Each row of a before or after table is a point. The points were changed in one or more steps. Then noise was added and the rows were shuffled. The steps act on columns, c1 being the first. Name the steps. A step turns or swaps two columns, mirrors them in a line or flattens them onto one, adds a multiple of one to another, or multiplies or shifts one. Angles are multiples of 10 degrees, from the lower column toward the higher: turns from -170 to 170, lines from 10 to 170 but not 90. Use the fewest steps. Two steps may share a column if one is a turn and the other turns, adds or multiplies; they go together, in the order done. Otherwise the lowest column goes first.
In the rows, zero is written as 128.

Before, 8 rows:
[[127 129 134]
 [155  80 211]
 [152  81 130]
 [105  95 151]
 [196  89  45]
 [192  44  86]
 [120 129 161]
 [124  96 154]]
After (8 x 3):
[[ 88 109 128]
 [117 127 135]
 [ 87 125 116]
 [199  59  82]
 [142  22  79]
 [103 138 141]
 [115  83 111]
 [ 48  76 165]]
Steps: turn c1 and c2 by -50 degrees; turn c1 and c3 by 50 degrees

Before, 13 rows:
[[140 127 172 177 128 117]
 [158 146 152 103 131 153]
 [121  97 130  63 109 152]
 [183  58 178  78 148 120]
 [241 174 133 155 176 127]
 [147 173 113 110 151 127]
 [144  83 145 195 181 190]
 [186 156 141  91 123 130]
 [142 105 144 138 168 174]
 [120 171 146 134 110 108]
 [130 112  68  82 149 117]
 [134 135 150  72 162 135]
 [207 149 127 158 105 125]]
After (13 x 6):
[[153 126 143 149 185 161]
 [124 135 149  84 146 159]
 [ 90 140 153 144 103 118]
 [174 123 146 202 201 169]
 [ 96 163 107 100 132 152]
 [153 105 132  61 149 106]
 [145 247 127 159 131 180]
 [133 162 158 114 152 124]
 [140 139 178 197 112 132]
 [128 194 137 101 123 123]
 [141 205 134 156 119 105]
 [221 137 174 104 124 147]
 [141 123  71  50 122 152]]
Steps: turn c1 and c2 by 60 degrees; add 0.5 times c3 to c4; mirror c5 and c6 in the line at 40 degrees

Before, 12 rows:
[[ 95  70 149  74 108  97 108  69]
 [141 107 152  68 135 111 130 117]
 [152 152 155 208 123 109  76 123]
 [100  87 144 114 165 217 208 179]
 [166 156 104 184 113 102 100  81]
 [128 192 109 159  92 102  65  65]
 [ 43 122 175 120 151 180 219 170]
 [ 66  67 123 152 132 165 172 183]
 [109  90 165 123 176  89 136  66]
 [125 130 172 130 146 135  40 104]
 [116 163 113 157 157  88  96 163]
 [ 60 106 104 136 200 213 172 170]]
After, 12 rows:
[[132 147 165 125 154  60  42 128]
 [ 70 104 112  87 157  84 172 212]
 [165 157 146  59 123 138  78 120]
 [109  95 157 109 123  98 209 191]
 [122 156 100 111 126 154  95 174]
 [ 51 137 172 113 123 140 217 174]
 [173 144  96  83 150 151 102  91]
 [139 186  88 103 142 113  60  53]
 [119 106 173 148 203 165 137 111]
 [154 118 154 189 142 124 132 123]
 [ 69  68 137  91  93 136 173 175]
 [103  81 168 191 151 122 111  75]]
Steps: shift c1 by 10; turn c2 and c3 by -20 degrees; turn c4 and c6 by 160 degrees; add 0.7 times c7 to c6; turn c5 and c8 by 40 degrees

Before (9 x 11):
[[ 94 144 157  85 180 114 107 165 138 141 105]
 [104 137 115 113 147  93 148 160 114 101 117]
 [112  54  79 191  88 109 117 135 144 222 108]
 [ 77 144  92  90 137 132 109 146 125 130 116]
 [112 165 152 107 116 109 118 114 123 107 101]
 [100  99 112 182  92 155 144 172 139 203 109]
 [140  77 174  95  78 151 175 111 134 177 164]
 [114 105 167 143 103 139 179  80 129 199 183]
 [ 79 118 119 119 170 129 141 105 136 109  64]]
After:
[[106 125 117 105 147  93 147 207  99 100 116]
 [117 105  58 191  88 109 112 150 157 219 107]
 [ 84 127 116 119 169 125 140  78 142 110  63]
 [112 142 170 105 111 104 112  92 120 111 100]
 [118 141 155 139  98 138 180   0 126 202 179]
 [ 83 119 103  95 135 138 103 175 120 124 109]
 [142 139 152 101  76 149 178  89 137 178 165]
 [ 97 139 157  80 181 118 108 222 152 136 107]
 [ 99 112 101 187  95 152 143 238 148 211 105]]
Steps: flatten c2 and c3 onto the line at 70 degrees; multiply c8 by 2.5; multiply c9 by 2

Before:
[[142 139 150 107 178 180  99  89 202 125 119 140 196  72]
 [119  88  92  86 152 113  90  90 123 167  74 189  72 134]
 [ 41 102 106 103 136 151 157  72  84 152 115 180 101  49]
 [ 88 145  32 156 186 105 153 171 128 172 171  86 173 177]
 [ 43 180 130 151  58 152  93  87 130 173 176  91  69 103]
 [121 127 104  89  93 124 130 191 109 104 144 134 177 157]
 [121 180  66 201 105 122 164  69  87 202 176 141 192  64]
 [ 77 180 139 201 184 185  72 156 166 164  51  61 186 126]
 [ 98 105  89 134  87  69 182 109  95 118 105  80 161  81]
 [156  75 138  93 172  66 177 183 161 216 114 130 167 157]
 [131  80  55 182 152 182 198 120 128 209 147 138  72 117]
 [101  77 153 200 165  82 194 162 157 126  63 131  91 103]
 [ 98 107 155 151  77 129  71 116 144 152 163 108 188 151]
 [114  96 128 134 152 167  74 187 190 107 122 108 150  43]]
After:
[[117 199 120 141 153 166  74 187 143 107 135 142 150  42]
 [136 143  94  90 150 112  89  91  60 166 183 106  73 134]
 [166 153  68 179 151 182 197 119  90 208 108 145  73 116]
 [153  66  69 203 106 122 163  69 135 202  78 103 193  66]
 [ 55 105  89 194  59 151  94  90 189 175  81 126  70 103]
 [ 91 177 139 216 164  82 193 163 103 125 191 144  92 100]
 [139 118  24 177 188 105 153 171 166 174  87 153 173 179]
 [ 77 136 112 225 183 185  74 158 221 166 206 139 187 125]
 [ 90 153 140 166  79 129  71 117 133 152  93 150 185 150]
 [146 186 148  78 172  67 176 182 104 217 141 145 166 156]
 [122 110  78 149  87  69 182 110 131 117 152 188 162  81]
 [130 186 153  98 178 180  98  89 157 125 138  89 196  73]
 [135 113 100  94  92 123 131 189 116 104 114 129 177 157]
 [ 62 103  66 149 136 149 156  73  58 151 140 117 103  50]]
Steps: add -0.5 times c1 to c4; turn c1 and c3 by 30 degrees; turn c2 and c9 by -120 degrees; turn c9 and c12 by 140 degrees; multiply c11 by -1

Before (10 x 20):
[[219 155 159 192 112 206 181 125 113 123  50 230 121 101  69 179 143  58
  179 153]
 [126 114 130 100 177 173 249 167 160 154  70 151 195  74  90 126  99 134
  210 106]
 [ 81 117 107 186 182 141 137 118 221 153 121  99 128 149 116 141 154 189
  119 108]
 [186  87  75 183 154 156  99 122  63 120 168 215  79 135  57 108 161 128
  158  79]
 [158  89  96 183  86 159 153 194 130 123  99 160 162 159 149 156  20  83
  219 139]
 [ 76  53 131 196 171 124 101 169 164 146 137 133 132 120 129 108 122  79
  193 161]
 [154  94  37  77 118 161 134 149 138 127 119 135 173 103 184 133 163  87
  171 158]
 [141 115 111 151 135  86 127  87 170 156 144 171 152  95 147 104 103 157
  152  48]
 [169  98 182 105 225 135  91 144  79 110 100 155 100  55  83 113  88  93
  204  85]
 [104 184 144 133  17  73 134 101 131 166 127 198 133  92 100 144 134 129
  224 110]]
After:
[[ 80 156 131 189 154 139 144 135 103 156 137  97 128 148  80 141 152 233
  118 108]
 [105  93  86 133 145  76 134 158 130 168 139 199 139  86 246 139 139 136
  223 109]
 [ 81 159 195 195 137 123  96  90 188 146  98 124 138 122  82 114 126 140
  191 163]
 [187 191 138 185 201 157 101 150 107 116  92 212  77 132 112 106 156  66
  168  86]
 [151 225 108  68  68 156 138 106 174 121 129 144 174 100 130 134 166 128
  152 155]
 [218  85 123 197 185 206 182 109 185 119 195 227 115 104 153 180 146  92
  187 160]
 [147 145 137 147 107  87 124 169 111 155 123 173 151  90 117 103 101 179
  142  45]
 [121 134 143 106 179 174 245  65 137 151 171 152 195  69  87 129  99 158
  189 101]
 [170  95 184 107 187 133  89 104 143 104 146 154 101  58  46 114  88  76
  214  87]
 [159 175 144 186 103 157 158  55 170 122 130 160 160 160 167 155  21 110
  207 138]]
Steps: mirror c2 and c3 in the line at 120 degrees; mirror c5 and c15 in the line at 140 degrees; turn c8 and c11 by -160 degrees; turn c9 and c18 by 70 degrees; add -0.3 times c13 to c19

Before:
[[ 52 143 143 105 137 168  87 139 158 124  32  98 108 187 150 114 102 208
  161 110 185 134 169 152 121 140 124 154  80 136 133 155]
 [104 137 136 100  76  91  91 154 142 173  97 147 140 117 115 139  89 150
  100 150 134 182  48 173 129  87 230 147  33 147 118 166]
 [ 80 148 204 109  64 127 117 114  33 119 218 146 145 111 125 169 158 133
  159 149 101 121  48 143 106 172 126  44  80 186  53 102]
 [ 42 160 157 132 118 126 148 169  83 147  73 129  77  85 111 181 144 103
   88 122 162 131 118 144 147 149 139 106 104 189 167 134]
 [ 29 152 146 191 113 142 153 141  99 137 120 110 125 146 124 182 124 174
   93 141 107 155 126 111 131  52 151 137 115 161 137 120]
 [122 124  88 102 192 162 151 156  89 149  54 100 172 180 123 174 147 146
  175  34  82 113 118 125 165  97 100 164 101 107  79 113]
 [126  23 118 128 155 162 135 201  47 117 200 154  68  67 121 157  67  73
  126 132 129 120 121 141 177 129 105 120  74 179  70  99]
 [102  83 129 105 186 119 170 134  92 123  81  51 148 121 121 128  70 132
  143 157 100 180 165 151 134 115 100 143  46 149 157 105]
 [154 155 152 192  88 200 189 112 187 119 120 157  98 160  11 162 139 108
  105 131  58  70 161 150 150 118 187  59  58 169 125 122]
 [ 79 147 133 128 116 225 138 132 141 137  98 128  46 120  59 108 116 140
   98  88 133 107 135 142 116 152 142 131 126 167 101 141]
 [ 52 170 224  63 155 103  77  63 168  94  87 116 151 127 111 228  69 191
  125  69 121 151 123 123 122 161 122 115  63 169 102 192]]
After (11 x 32):
[[ 48 170 143 107 142 142 170 134 157 110  31  99 144 184 153 110 101 206
  161 107 186 137 163 145 123 145 124 157  81 139 127 156]
 [153 185 153 129  84 178  39 116 185 103 117 155   5 159 135 162 137 105
  104 134  54  65 165 153 146 142 186  59  60 163 129 118]
 [100  82 122 172 178 134 122 138  97  99  83  47 127 117 106 132  72 133
  148 157  98 178 167 153 143 154  99 140  44 150 154 102]
 [127 136  91 163 195 172 131 157  91 134  57  96 128 176  87 175 140 145
  174  38  81 105 113 123 167 135 104 165  93 105  79 108]
 [ 48 155 223 132 160  87 208  64 170  69  91 117 118 134 101 233  67 186
  125  68 117 148 123 119 129  91 122 115  61 166 103 190]
 [ 31 112 147 102 114 191  67 144 103 112 119 106 125 146 129 184 119 166
   91 149 105 151 129 111 134  82 153 139 117 160 140 119]
 [ 83 206 134 136 118 169 124 131 138 115 100 127  43 124 208 107 113 138
   97  89 137 104 136 145 122 173 144 135 128 164 102 141]
 [ 77 156 203 133  63  95 152 116  34  96 217 152 127 115 109 174 156 130
  162 145 101 127  49 144 106 127 129  40  76 189  60  98]
 [133  78 116 131 151 152 125 200  46  94 196 153 110  65 184 153  75  66
  125 130 131 121 125 141 182 222 104 120  81 180  69 101]
 [105 100 137 117  73 134 175 150 146 159  97 149 115 120 120 139  88 153
  100 154 136 185  47 176 133  84 230 144  27 149 114 170]
 [ 38 158 156 142 116 107 113 165  82 120  75 133 104  90 174 174 146 104
   88 130 157 131 118 140 148 116 150 106 102 183 165 134]]
Steps: turn c6 and c26 by 50 degrees; turn c2 and c26 by -50 degrees; turn c4 and c7 by -130 degrees; shift c10 by -20; turn c13 and c15 by -80 degrees
